Rows are points. Each copy is the shape, with its points in the same order, turned, moved and blurred by noise. Is it also mirrored, or only turned?

Shape:
[[-34 -84]
 [  8 -39]
 [ -7  48]
 [ 14  66]
 [ 17  61]
 [-12  22]
 [-14  13]
 [  6 -14]]
Copy 1 (8 x 2):
[[ -2 -91]
 [-16 -37]
 [ 39  34]
 [ 33  61]
 [ 18  56]
 [ 31   8]
 [ 27  -3]
 [  0 -19]]
Copy 1 is: mirrored
Copy 2:
[[ 29 -78]
 [ 20  -2]
 [-52  42]
 [-48  61]
 [-42  60]
 [-29  21]
 [-24   7]
 [  8   2]]
Copy 2 is: only turned
Copy 3 (8 x 2):
[[-66 -46]
 [-17 -42]
 [ 35  27]
 [ 59  32]
 [ 58  30]
 [ 15  20]
 [  5  10]
 [  6 -18]]
Copy 3 is: only turned
Copy 4, 8 rows:
[[  8  99]
 [ 26  40]
 [-21 -37]
 [-15 -52]
 [ -7 -53]
 [-18 -13]
 [-19   6]
 [ 18  22]]
Copy 4 is: mirrored

Shape:
[[-73   0  -9]
 [ 49 -62 -26]
 [  3  40   2]
 [-36  35  -3]
 [-16  31   1]
 [ 12 -37 -70]
 [ 26  45  17]]
Copy 1:
[[ 10  50  46]
 [-31 -45 -45]
 [ 59  27 -19]
 [ 42  49  10]
 [ 47  30  -3]
 [-46  17 -44]
 [ 73   5 -30]]
Copy 1 is: only turned
Copy 2:
[[ 20 -55 -24]
 [-97  12  11]
 [  3   1  33]
 [ 32 -32  20]
 [ 20  -9  32]
 [-75 -37  22]
 [ 21  20  55]]
Copy 2 is: only turned
Copy 3:
[[ 34  63 -13]
 [-33 -38  52]
 [ 15 -10 -54]
 [ 27  31 -40]
 [ 13   5 -40]
 [-57  24  20]
 [ 17 -32 -56]]
Copy 3 is: only turned

Shape (8 x 3):
[[-52  -5  -1]
 [ -9 -54   5]
 [-10  -2 -21]
 [-13 -20  17]
 [-20  -3  26]
 [  5   1  35]
 [ 87  21 -76]
 [ 36 -49  13]]
Copy 1 (8 x 3):
[[-16  31  26]
 [-23   9 -37]
 [ 17  13   5]
 [-21  -4  -2]
 [-20  -8  18]
 [-16 -34  11]
 [119 -34 -31]
 [ -5 -32 -52]]
Copy 1 is: only turned
Copy 2 (8 x 3):
[[-28  45   3]
 [ 38  32   2]
 [ -9  18  34]
 [  1  10  -7]
 [-15   5 -18]
 [ -7 -19 -13]
 [ 25 -54 121]
 [ 55 -10   6]]
Copy 2 is: only turned
Copy 3:
[[ 27 -47  -8]
 [-34 -32 -20]
 [ 15  -4 -26]
 [ -9 -26  -5]
 [  9 -25  20]
 [ -3  -6  31]
 [ 10  98 -68]
 [-52   9 -11]]
Copy 3 is: mirrored
